Each row of a before or after table is a point. One or more steps were done to the points. Then noise was added and the rows were shuffled. The steps act on columns, c1 being the first. Write out the steps. A step turns or swaps two columns, mirrors them in a line or flattens them onto one, adds a multiple of one to another, or multiplies or shifts one. Angles are multiples of 10 degrees, from the lower column toward the higher: turns from -170 to 170, lines from 10 to 170 but not 90. Use the fewest steps. Two steps may share a column if one is a turn and the other turns, adds or multiplies; they go together, in the order done. Otherwise the lowest column goes first.

Before (11 x 2):
[-60 -30]
[-36 26]
[78 -7]
[27 -55]
[-45 16]
[-44 -6]
[-47 -49]
[-69 38]
[-35 6]
[-64 4]
[58 -26]
After (11 x 2):
[6 -43]
[2 -79]
[27 -57]
[1 -40]
[34 52]
[-5 60]
[-34 73]
[22 -38]
[59 -36]
[11 -31]
[62 -16]
Steps: turn c1 and c2 by 120 degrees

Before (9 x 4):
[37 41 36 -20]
[-4 43 116 32]
[-14 40 -8 27]
[-21 42 -43 46]
[-5 30 -50 36]
[127 35 1 2]
[0 33 -61 41]
[-31 -55 -39 42]
[-26 40 -18 -27]
After (9 x 4):
[35 -1 -40 46]
[167 25 10 25]
[77 44 47 11]
[36 13 124 52]
[20 3 -34 62]
[40 -1 -51 51]
[7 -69 -29 -2]
[25 14 1 46]
[14 47 -7 7]
Steps: shift c1 by 40; turn c2 and c4 by 40 degrees; shift c3 by 10

Before (10 x 8):
[22 65 25 49 -20 -53 2 -66]
[39 61 83 -16 -18 -88 97 11]
[-95 41 29 11 -82 -56 23 -8]
[-44 35 9 70 65 -25 -67 -23]
[3 -37 47 54 -22 -47 -43 12]
[-24 11 -18 -19 6 64 43 -29]
[-53 62 24 36 25 -36 -61 15]
[2 45 58 -3 -17 59 -45 -86]
[14 32 7 53 -60 -4 -3 8]
[16 -11 -68 0 12 26 -72 -21]
After (10 x 8):
[34 32 -4 57 13 44 -59 -86]
[22 -3 3 -69 -3 3 -78 -17]
[36 44 -8 83 13 -41 123 6]
[-60 65 38 24 23 -52 -39 16]
[-99 14 11 22 4 -39 37 -6]
[-38 53 71 9 20 -47 -57 -25]
[39 47 47 26 18 -45 14 -68]
[18 6 53 7 0 -6 -2 11]
[-11 11 -19 -23 7 74 23 -25]
[-3 -42 52 48 -12 -59 -26 12]
Steps: add -0.3 times c8 to c1; flatten c2 and c5 onto the line at 20 degrees; swap c3 and c4; turn c6 and c7 by -20 degrees

Before (14 x 11):
[63 -88 -42 -51 -33 -13 34 -50 19 43 -30]
[60 55 -25 21 48 23 -16 13 0 -33 53]
[65 4 4 97 -25 62 -31 2 9 -68 1]
[78 14 11 45 -43 -23 -5 6 -51 -97 -20]
[84 -5 -37 88 1 27 -15 -30 -76 -39 -32]
[6 -19 -12 53 14 -36 -37 -28 24 -53 -7]
[-6 -74 -14 -82 21 14 72 -31 18 26 -50]
[-7 -33 -58 -48 -56 37 -7 0 -30 12 -48]
[25 -52 5 25 29 3 1 35 -42 10 13]
[-14 -81 -52 -83 -58 -27 12 -17 23 54 20]
[36 55 -10 67 -19 -2 -23 -24 -36 -5 -28]
[-43 -43 17 -59 -7 13 36 -63 -5 30 86]
[2 -8 98 -68 12 16 -28 -15 -1 73 56]
[5 -46 -62 -3 -59 -9 89 7 22 43 -34]
After (14 x 11):
[-9 44 -59 -83 -17 13 211 -33 19 -44 -31]
[8 6 -30 55 -13 -28 -109 -27 22 -15 55]
[88 -22 -32 94 15 29 -46 -24 -80 -36 30]
[81 8 28 52 33 -26 -18 10 -48 -33 96]
[37 -37 32 65 27 0 -74 -29 -39 -31 1]
[-8 0 -46 -47 74 38 -26 1 -29 -47 -23]
[61 -70 5 21 -33 24 -51 8 0 47 41]
[68 7 15 95 20 65 -93 3 14 -9 66]
[-18 44 -77 -80 69 -30 35 -20 21 30 -47]
[2 7 -61 -4 77 -12 268 5 26 -28 -45]
[70 51 -72 -49 45 -16 100 -47 15 -25 -42]
[-43 46 -24 -57 -3 13 105 -57 -6 88 -12]
[24 34 -41 21 -29 1 7 34 -42 14 -9]
[1 64 61 -70 -44 17 -77 -17 -5 60 -63]
Steps: turn c3 and c5 by -160 degrees; turn c2 and c3 by 140 degrees; multiply c7 by 3; turn c10 and c11 by -80 degrees

Before (11 x 18):
[-47 17 89 -73 116 27 39 -28 -48 -14 16 66 6 -13 75 -9 7 -35]
[60 -34 43 -44 -4 10 -66 2 30 44 -20 55 -14 -60 -42 32 24 39]
[-64 6 65 -4 104 2 49 -26 -7 -10 12 39 27 -49 -35 -26 3 -24]
[15 -28 46 9 -48 -31 54 -80 -19 -46 19 -55 6 -6 58 -53 -69 42]
[-32 11 8 10 -46 -24 3 -10 -33 -6 72 -79 -28 -15 66 -47 -57 53]
[22 -34 -20 7 26 -30 -55 -7 -17 23 -50 63 7 -43 -1 76 -13 14]
[58 -49 30 -12 30 13 -62 24 -17 -11 -32 12 -24 2 -68 69 9 -14]
[105 -19 2 -44 -19 -25 -60 68 10 -29 -13 11 42 -82 -28 45 -8 11]
[24 -3 42 2 -33 10 -41 55 34 -16 -51 15 32 -15 3 67 16 55]
[-34 7 13 0 -37 30 26 -26 21 -48 8 -38 -34 -20 60 -73 -124 19]
[-72 -24 14 -30 -103 -14 50 -45 -32 -23 14 -66 -16 -26 54 -51 -62 -14]
After (11 x 18):
[-48 -44 7 -7 -107 -32 40 -49 -35 -24 -37 -27 -11 -16 52 -73 -97 -19]
[27 85 -4 -6 -14 -52 -58 70 11 -35 51 -19 42 -77 -34 32 -37 8]
[4 -11 9 39 -49 -9 7 -8 -36 -14 -80 -35 -26 -13 70 -81 -89 49]
[-32 10 -24 32 23 -19 -55 -10 -17 22 56 7 6 -39 1 76 -42 15]
[-7 54 51 -36 -13 -22 -64 0 37 47 33 20 -14 -63 -37 51 -17 37]
[-26 -48 67 -2 94 -1 49 -31 -3 -2 -25 44 29 -47 -35 12 -29 -26]
[-11 34 51 40 -40 -24 49 -81 -32 -48 -18 -20 7 -8 55 -74 -103 39]
[-9 -23 16 -27 -27 28 19 -21 18 -38 -22 6 -35 -14 69 -69 -156 19]
[-20 54 21 -23 30 -2 -64 18 -16 -11 54 -20 -16 3 -70 51 -30 -13]
[-9 -53 90 -74 118 -35 45 -28 -45 -9 -28 58 -5 -11 75 41 -15 -35]
[6 4 39 -9 -32 10 -42 58 31 -9 57 -23 31 -20 5 48 -6 61]
Steps: turn c1 and c11 by 160 degrees; turn c1 and c2 by -120 degrees; multiply c6 by 1.3; turn c4 and c6 by 50 degrees; multiply c16 by 0.7; turn c12 and c16 by 40 degrees; shift c17 by -30

Before (11 x 24):
[31 -39 47 -41 56 24 -19 4 -2 14 -19 -27 7 -59 -14 -36 36 -33 -19 76 -75 44 -46 -24]
[20 49 -13 -15 63 -38 -69 -18 51 61 -29 7 5 -16 -44 24 32 47 56 -36 9 23 -52 51]
[38 -16 -30 -47 52 -95 46 -63 15 -48 -26 75 18 -53 -48 8 52 17 -13 -2 -57 35 14 -8]
[-18 -37 11 -55 -32 -9 33 -98 -28 -56 46 -54 35 55 56 98 49 -38 27 24 14 -66 25 -43]
[-8 10 -4 34 61 18 47 31 31 -52 88 -7 4 -34 39 75 65 88 -40 -50 -63 -77 5 -61]
[-26 -84 22 30 16 -13 -30 -56 39 14 93 63 7 7 -46 13 -58 89 -17 35 17 -94 -21 12]
[-33 -37 -34 -50 33 -8 46 16 58 65 1 64 22 -32 1 33 -19 -7 -8 72 -51 -34 -76 7]
[46 15 -13 -67 32 -21 11 -6 -39 -44 21 -50 -53 -52 11 -4 -45 58 -13 41 -103 -45 -81 4]
[9 -77 0 30 -23 27 -61 27 -42 36 42 -5 -32 38 28 36 -47 28 -38 -42 -49 -8 -21 74]
[-6 -1 88 -21 30 -6 11 -24 -64 -41 55 -49 -36 50 0 26 -61 -23 77 3 -15 7 37 34]
[35 22 45 -3 -26 6 -5 -33 23 5 -42 -35 -67 -30 44 86 20 -2 87 -47 -4 -18 31 70]
After (11 x 24):
[31 7 40 -3 -24 23 -1 -44 26 8 -45 24 -66 27 30 75 27 -20 -6 76 -4 -16 17 66]
[22 -37 -12 -18 60 49 -69 35 46 56 -32 -49 6 7 -29 15 32 -27 5 51 10 20 41 47]
[36 -96 -31 -51 57 -17 41 -47 16 -50 -22 -64 18 -2 -30 -9 51 46 5 -3 -55 42 53 -1]
[-13 -4 11 -60 -25 -41 30 -71 -25 -59 42 65 27 44 40 111 49 -13 -28 -1 13 -63 77 -41]
[-13 -5 83 -18 29 0 4 -49 -63 -30 47 52 -40 12 -4 40 -57 -15 -32 47 -15 12 5 31]
[-28 -9 21 32 16 -90 -30 -7 42 11 96 -108 2 6 -36 14 -59 -2 -18 -37 21 -92 56 10]
[44 -16 -10 -64 28 15 11 64 -39 -48 17 -10 -54 -7 5 -18 -41 -75 -27 -36 -104 -50 49 3]
[-4 21 3 33 60 14 49 8 31 -53 93 -68 0 22 23 60 66 -56 51 11 -60 -75 -33 -64]
[27 29 39 -47 58 -43 -17 41 -4 14 -13 41 3 -19 -7 -48 41 5 -51 -63 -73 48 15 -23]
[7 27 6 32 -23 -75 -66 31 -38 42 39 -11 -37 16 20 45 -43 -19 53 7 -55 -9 -12 75]
[-31 -8 -33 -55 26 -41 48 71 63 70 3 -33 24 9 2 15 -15 50 -48 -52 -49 -30 23 8]
Steps: swap c2 and c6; mirror c8 and c23 in the line at 150 degrees; turn c12 and c18 by 130 degrees; flatten c14 and c16 onto the line at 70 degrees; multiply c15 by 0.7; multiply c19 by 0.7; turn c19 and c20 by 130 degrees
